Each row is a point. The ring and each string are closed loops that go straight from each point to the next, and from the last back to the first. Before rounding, they use only three directions, however many columns there are. How many times does the string pass through the ring? Passing back the other way cancels.
(in the rows, 128 means zero)

Ring (7 x 3):
[[114 175 147]
 [ 91 166 170]
 [ 71 116 174]
 [ 72  87 153]
 [ 90  92 105]
 [110 121  90]
 [124 152 107]]
String (7 x 3):
[[ 66 124  94]
 [105 118 117]
 [101 165 101]
 [112 219 128]
 [ 90 182 184]
 [ 74 111 202]
 [ 56  82 153]]
Times through: 0

Ring:
[[175 169 153 127  56 132 111  62]
 [129 187 165 134  82 114  97  75]
 [ 80 172 161 124 126 137  92  93]
 [ 61 145 147 109 154 171  94 105]
 [ 71 112 122  92 165 200  98 118]
 [105  95 102  84 152 208 102 123]
 [156  96  96  87 115 200 109 110]
 [185 115 113  99  80 182 116  85]
 [190 143 135 114  59 158 117  67]]
String (19 x 8):
[[144 139 136 110  95 166 109  83]
 [181 147 114 112  77 130  97 103]
 [160 144 112 110  95 134  92 113]
 [161 124 132 104  87 187 119  73]
 [187  87 120  88  80 235 139  59]
 [162  85 112  85 104 233 129  79]
 [131 125 127 102 113 181 108  93]
 [143 131 102 102 115 147  90 126]
 [132  94  81  82 142 189  94 141]
 [109  70  93  72 159 241 111 121]
 [115  59  73  65 167 239 105 140]
 [140 110  88  90 129 169  91 137]
 [140 118 107  97 118 173 100 114]
 [142 107 119  94 112 204 116  90]
 [159  98 124  92  98 222 128  72]
 [145 131 127 105 100 170 108  91]
 [145 137 127 108  99 161 104  94]
 [166 130 147 109  74 191 128  53]
 [174 136 146 112  67 179 125  54]]
Times through: 0
String, 23 rows:
[[184 187 153 135  46 102 102  68]
 [152 157 124 117  91 124  92 106]
 [149 157 154 121  78 152 112  66]
 [161 161 173 126  58 164 126  36]
 [198 168 164 130  32 142 125  37]
 [203 160 127 121  50 120 104  83]
 [179 148 114 113  78 130  97 104]
 [157 133 131 107  89 172 113  81]
 [178 113 129 100  77 202 128  64]
 [208  86 102  87  73 219 132  74]
 [186 108  88  92  94 171 103 116]
 [165 123  95  98 103 153  95 123]
 [141 113 126  98 108 200 117  84]
 [156  94 115  89 105 220 124  82]
 [180  76 105  81  96 239 133  77]
 [151 112 129  98  99 204 122  75]
 [152 136 115 106 100 151  98 107]
 [185 138 100 107  82 133  94 115]
 [202 141 114 111  61 140 106  91]
 [178 152 114 114  78 123  94 106]
 [156 147 146 116  79 161 114  69]
 [173 163 172 127  49 160 127  33]
 [189 186 186 140  24 133 127  20]]
Times through: 3
